Rows are points. Two turns around zero, p and q, are shown by what they do to some points. Write where each new point lands after one turn and then the other. Backwards means that the second turn is done in reverse. Each puzzle has new turns, and all numbers are rounded.

Turn p:
[-8.4 12.9  4.1] -> [-11.9  -6.8  -8.2]
[-12.4  -0.3 -14.3] -> [-10.1  15.6  -3.4]
[  3.4 -12.5  -1.4] -> [11.0  6.5  2.5]
[-29.2  -8.1  -5.2] -> [ -5.4  19.6 -23.1]
[41.0 10.3  8.7] -> [  9.1 -28.0  31.6]
[ 5.6 -2.3  8.1] -> [ 7.3 -7.0  0.5]
Turn q:
[ 5.0 -1.5 12.3] -> [-13.1  -1.9  -2.0]
[ 14.8   1.5 -33.5] -> [ 24.7  23.1 -14.1]
[-5.0 -8.5 -2.2] -> [1.0 3.9 9.2]
[-14.7   8.5  23.4] -> [-12.7 -25.1   6.7]
Where do these land?
p, then q backwards: [ -1.0 -12.9  18.7] -> [ -1.8  17.9 -13.9]
p, then q: [-4.8 13.1  6.9] -> [ 5.9  4.6 13.7]
p, then q: [10.7 13.3  8.2] -> [-9.5  6.7 15.0]
p, then q: [ -4.8 -13.5 -33.7] -> [  2.0 -31.5 -18.5]
